Each row of a before or after table is a point. The points were changed in one or more steps. Then noise was added and the rows were shuffled. The steps act on how far a point lies along the listed directions, d1 being the first. What was done? A step turns or swaps two directions, mirrors them in a line or flattens them onto one, adds a multiple of one to another, or multiplies one. Angles are multiples of 10 degrees, from the lower direction toward the higher: turns from -170 to 170, lines from 10 to 170 but not 90. Use the fewest steps. Two steps may share a direction if one is a turn and the other turns, adds or multiplies; they go together, in the order done. Otherwise the lowest direction goes first.

Directions:
(1): [-237 145 -40]
(2): [140 240 37]
(3): [-53 -11 275]
Before:
[7 34 -15]
[42 -91 7]
[23 -52 -36]
[10 31 76]
[-12 3 67]
[18 73 -35]
[-5 78 0]
[35 -41 12]
[26 -39 -9]
[29 -33 25]
[18 -62 15]
[67 -41 -15]
[-54 67 9]
After:
[-28 13 41]
[-7 -8 80]
[-30 14 35]
[16 -20 50]
[-25 4 48]
[18 -2 -40]
[41 -21 -15]
[-3 -3 43]
[-30 3 78]
[-54 31 -27]
[10 2 -76]
[-58 39 -19]
[18 -8 -5]
Steps: turn d1 and d3 by -100 degrees; multiply d2 by 0

Directions:
(1): [-95 -260 116 121]
(2): [265 -158 -43 -88]
(3): [-121 -102 -279 -47]
(4): [-104 -46 109 -283]
Before:
[-13 42 49 21]
[-105 -52 -100 16]
[37 23 30 -57]
[35 19 39 -5]
[38 45 47 -47]
[21 -33 41 39]
[-42 -19 11 -14]
[-39 -9 -68 -63]
[50 -14 22 49]
[10 6 13 -25]
[-40 -14 70 0]
[-5 38 57 -27]
After, 12 rows:
[-97 -52 -106 28]
[-4 40 44 30]
[1 14 12 -23]
[60 -20 22 36]
[-50 -1 -75 -55]
[-43 -14 8 -1]
[-45 -3 67 17]
[24 50 49 -44]
[31 17 46 -7]
[-12 43 56 -14]
[27 28 37 -59]
[25 -42 39 31]
Steps: turn d2 and d4 by 20 degrees

Directions:
(1): [-26 273 -166 -45]
(2): [253 125 157 27]
(3): [96 -69 -48 -298]
(4): [-176 100 224 -116]
Before:
[72 2 44 26]
[21 31 4 -82]
[-18 4 72 32]
[29 -50 -42 -15]
[11 -2 56 103]
[31 -23 33 20]
[17 -6 -23 -26]
[-34 1 27 96]
[79 -14 73 23]
[18 -78 18 -41]
[58 16 -4 40]
[36 -39 -58 -51]
After (12 x 4):
[8 -20 -69 -9]
[3 -27 -20 -19]
[74 42 3 -20]
[77 71 0 -37]
[-18 34 -67 -51]
[71 2 -1 16]
[3 -50 -71 -36]
[6 59 26 84]
[49 84 25 60]
[30 44 -11 -8]
[-5 71 43 6]
[-5 -41 19 -78]
Steps: multiply d1 by -1; turn d2 and d3 by 30 degrees

Directions:
(1): [-227 109 -129 -257 99 -37]
(2): [139 189 141 -173 -198 -115]
(3): [-57 -154 -146 38 -160 -286]
(4): [-179 -204 255 -96 -84 50]
(5): [-191 158 -50 155 -229 128]
Before, 11 rows:
[-41 12 43 16 -66 85]
[-19 -46 59 6 15 1]
[0 14 -28 -6 57 44]
[25 14 57 35 -51 38]
[27 45 -93 57 67 6]
[65 21 41 88 -53 91]
[-7 -44 45 84 -27 54]
[52 49 -71 -55 33 -31]
[39 45 -56 17 15 8]
[-27 -9 -12 -11 -2 -43]
[28 13 -6 38 -32 41]
After, 11 rows:
[28 7 -4 106 2 56]
[-23 -47 -20 -1 -46 -45]
[48 33 -2 53 -50 11]
[67 0 -30 111 -86 3]
[-20 -49 -5 -82 -30 -66]
[-70 -96 -32 26 -22 -64]
[-15 -28 -65 5 23 -28]
[17 77 -51 54 -44 59]
[14 -11 -14 43 -51 9]
[38 24 15 23 56 20]
[-29 5 25 -23 16 10]
Steps: turn d3 and d4 by 120 degrees

Directions:
(1): [182 218 -190 177 49 114 -197 87]
(2): [42 97 -173 -273 236 -96 123 119]
(3): [223 80 -14 -80 -151 200 251 -146]
(4): [-202 229 -144 -102 -196 -103 -72 -177]
(5): [-280 31 -101 138 121 238 172 20]
Before:
[-22 -28 41 56 -38 69 67 -18]
[81 23 -9 -14 -114 -18 -39 -77]
[-117 -62 34 42 55 25 36 23]
[-49 -26 13 37 10 -2 3 15]
[-56 18 16 -4 -6 -35 -67 2]
[-56 71 -58 -27 16 -21 11 -29]
[-79 43 -43 -62 0 12 47 -24]
[35 -47 48 -12 -53 -15 11 -8]
[22 -23 24 25 1 54 11 13]
After:
[-109 -52 21 11 79 14 48 36]
[-4 5 -21 -39 41 35 107 24]
[23 -11 1 -12 35 38 24 26]
[-63 47 -13 42 -41 0 -18 -58]
[-43 -15 -2 5 39 -13 17 29]
[-51 24 2 -31 13 -43 -50 9]
[97 49 -59 -90 -53 -45 -11 -47]
[-93 27 0 9 -59 36 17 -58]
[40 -32 18 -56 -10 -34 31 13]
Steps: multiply d2 by -1

Directions:
(1): [-297 -196 1 -84 -82 -145 -71 259 52]
(2): [95 -90 90 -288 195 84 72 126 -247]
(3): [15 -148 48 141 355 -125 126 -8 184]
(4): [-178 189 -39 -103 9 -248 252 -141 -108]
(5): [145 297 -17 6 74 -162 -98 287 55]
Before, 12 rows:
[-54 -44 -12 27 14 -5 40 -87 9]
[-64 -52 20 -107 -18 22 66 -78 -141]
[-53 -5 13 -57 15 -15 55 27 -62]
[-16 54 -5 68 -47 -30 6 7 63]
[-54 40 -19 23 -147 15 -75 -48 4]
[37 74 -23 12 -44 22 8 7 10]
[-26 -33 -46 70 -118 31 -69 -31 63]
[-67 40 -25 2 -19 -101 43 20 5]
[-56 43 10 -11 -10 -86 48 -25 -20]
[-16 25 9 12 -70 26 -28 -20 -1]
[-18 -25 -20 1 -28 17 48 -35 -7]
[4 27 -4 6 -5 0 17 -74 22]
After (12 x 9):
[111 3 -13 -5 -21 113 -17 -74 -40]
[-156 -78 -1 -59 -80 -30 32 -47 -71]
[-11 24 -7 11 -15 -4 13 -71 32]
[59 72 5 -35 -67 80 -32 -87 -86]
[27 70 -24 18 -57 13 2 8 17]
[-27 -38 -9 15 34 10 46 -96 -9]
[-78 -16 10 -44 -2 -30 47 34 -41]
[15 62 -3 -44 37 -50 75 -8 -60]
[-19 53 16 -28 14 -65 63 -36 -45]
[18 34 16 -2 -49 42 -16 -33 -26]
[-15 -21 -19 1 -25 20 46 -37 -10]
[72 81 13 21 15 22 40 -24 -7]
Steps: swap d1 and d2

Directions:
(1): [158 -124 -28 -199 -211 3 -162 330 -88 -143 16]
(2): [-253 229 -45 24 -177 -246 190 133 -135 -74 -18]
(3): [-111 44 -2 -50 -131 -26 -275 -303 -30 -279 -88]
Before (10 x 11):
[8 38 -9 23 -4 -20 38 12 19 8 -25]
[69 -30 -1 -51 -30 23 -64 67 -11 -77 -6]
[99 -81 17 -68 -52 47 -59 102 -4 -32 43]
[-52 62 10 32 -17 -8 66 4 -4 25 -6]
[-19 16 -1 49 44 -21 53 -68 20 -24 0]
[77 -82 29 -43 8 20 -54 53 -24 -28 0]
[31 -32 42 34 56 41 14 -74 59 51 31]
[-95 74 8 46 -17 -78 12 -54 -8 11 -27]
[-5 -6 -13 38 58 -2 39 -53 39 50 -6]
[-49 47 14 33 8 -9 -17 -85 9 -27 -14]
After, 10 rows:
[94 -41 2 -32 17 40 -3 113 7 -4 13]
[-24 14 -4 26 5 -27 5 -77 9 -75 -8]
[-9 53 -10 26 -13 -31 37 -6 14 -6 -31]
[105 -101 35 -21 62 49 -15 61 1 33 15]
[-116 89 -1 15 -83 -111 -12 -21 -39 -47 -37]
[123 -91 27 -25 31 73 16 108 32 64 63]
[-86 88 5 31 -45 -33 53 -15 -22 -12 -15]
[47 -52 46 21 51 65 -55 -129 65 16 19]
[-11 -9 -11 26 39 3 -16 -103 39 5 -19]
[-35 32 6 -6 -41 -17 -58 -44 -12 -73 -18]
Steps: turn d1 and d3 by -50 degrees; multiply d2 by 1.6

Directions:
(1): [186 279 69 108 -154 -51 -116 -214 -210 176 -65 147]
(2): [153 -177 111 101 175 178 48 -155 -73 -217 125 284]
(3): [53 221 -242 204 190 -181 -30 110 88 -225 -119 94]
(4): [104 -64 307 11 -2 -234 121 259 -214 -91 -120 -24]
(5): [-18 -211 -39 343 -102 -8 -52 195 92 254 24 161]
Before, 9 rows:
[5 80 34 -18 -51 -85 3 27 -9 -6 -37 -89]
[-72 -58 9 -84 65 38 50 71 28 -105 9 -76]
[-23 -71 -37 63 82 20 32 79 49 -20 24 19]
[53 71 -45 106 6 -71 -22 34 -11 -46 -33 63]
[31 52 -37 106 17 1 -50 -22 2 1 -2 90]
[13 28 40 -3 -14 -60 8 50 -21 -11 -48 -19]
[13 -57 -4 41 25 -35 12 66 -67 -48 29 13]
[-49 -61 2 2 48 0 49 100 50 -24 -17 -53]
[17 49 4 -17 -22 -30 -8 22 -17 18 -4 -7]
After:
[-40 -39 -73 51 53 39 6 45 71 28 28 0]
[24 12 56 -11 -1 -41 31 19 -4 -70 -3 -42]
[-25 -62 -38 15 18 -25 7 72 -28 -32 35 -24]
[4 -18 41 -9 16 -27 22 55 -1 -46 -28 -12]
[-89 -29 -62 -80 57 87 16 3 71 -74 34 -65]
[39 34 -10 80 -1 -75 -4 63 -19 -38 -29 34]
[30 51 5 88 -11 -37 -40 21 -23 25 -25 56]
[-62 -58 -45 5 52 54 28 40 82 -11 13 -32]
[25 19 22 -15 -3 -21 8 27 -20 -9 5 7]
Steps: turn d1 and d4 by 40 degrees; multiply d2 by 0; multiply d3 by 0.7

Directions:
(1): [-229 -43 279 149 21 -158 204 126 22 129 -195 176 -134 160]
(2): [-122 -142 58 224 250 277 -137 -131 -67 61 56 -146 -264 -37]
(3): [-62 101 -187 299 -197 -61 159 156 -120 149 6 -277 16 -151]
(4): [-37 70 166 -77 -127 160 -3 361 87 -220 233 -114 -153 89]
Before (9 x 14):
[15 17 59 -70 -11 -45 -18 24 40 -29 -17 66 11 25]
[45 -61 -2 -6 84 98 -101 -55 1 -23 57 -28 -52 -10]
[17 -16 116 -73 6 19 25 28 26 -44 -24 70 -10 63]
[20 -52 8 -20 100 60 -71 -142 -7 -21 -29 44 -26 20]
[56 12 -45 23 -39 37 -40 15 10 -20 71 -75 -4 -46]
[-7 -75 24 0 105 60 -100 -117 5 9 13 48 -31 33]
[41 16 78 -71 22 16 19 -18 -10 -36 20 35 -10 52]
[-64 -39 22 99 81 12 -10 -74 -16 52 -30 12 -58 3]
[-12 9 12 12 -42 -33 36 44 -12 26 -1 10 14 24]
After:
[-34 -28 123 -27 75 22 -48 0 37 -20 -15 64 -79 49]
[123 21 -160 12 -35 52 -91 -72 -16 -3 95 -120 59 -115]
[33 -17 93 -65 82 37 -11 -72 -11 -20 2 69 -31 63]
[-37 -73 194 -35 105 34 21 -42 21 3 -81 125 -75 94]
[70 -20 9 -162 7 -53 -73 -85 53 -50 -1 141 98 68]
[156 -16 -113 -141 34 7 -115 -134 15 -44 37 34 114 -51]
[-62 -13 51 80 -11 -9 50 57 -17 57 -15 -6 -49 41]
[-49 24 54 13 -46 -147 102 34 24 36 -85 116 41 58]
[97 4 1 -183 9 -19 -60 -84 45 -109 -4 108 75 57]
Steps: multiply d1 by 2.5; turn d2 and d4 by -130 degrees; multiply d3 by 1.6
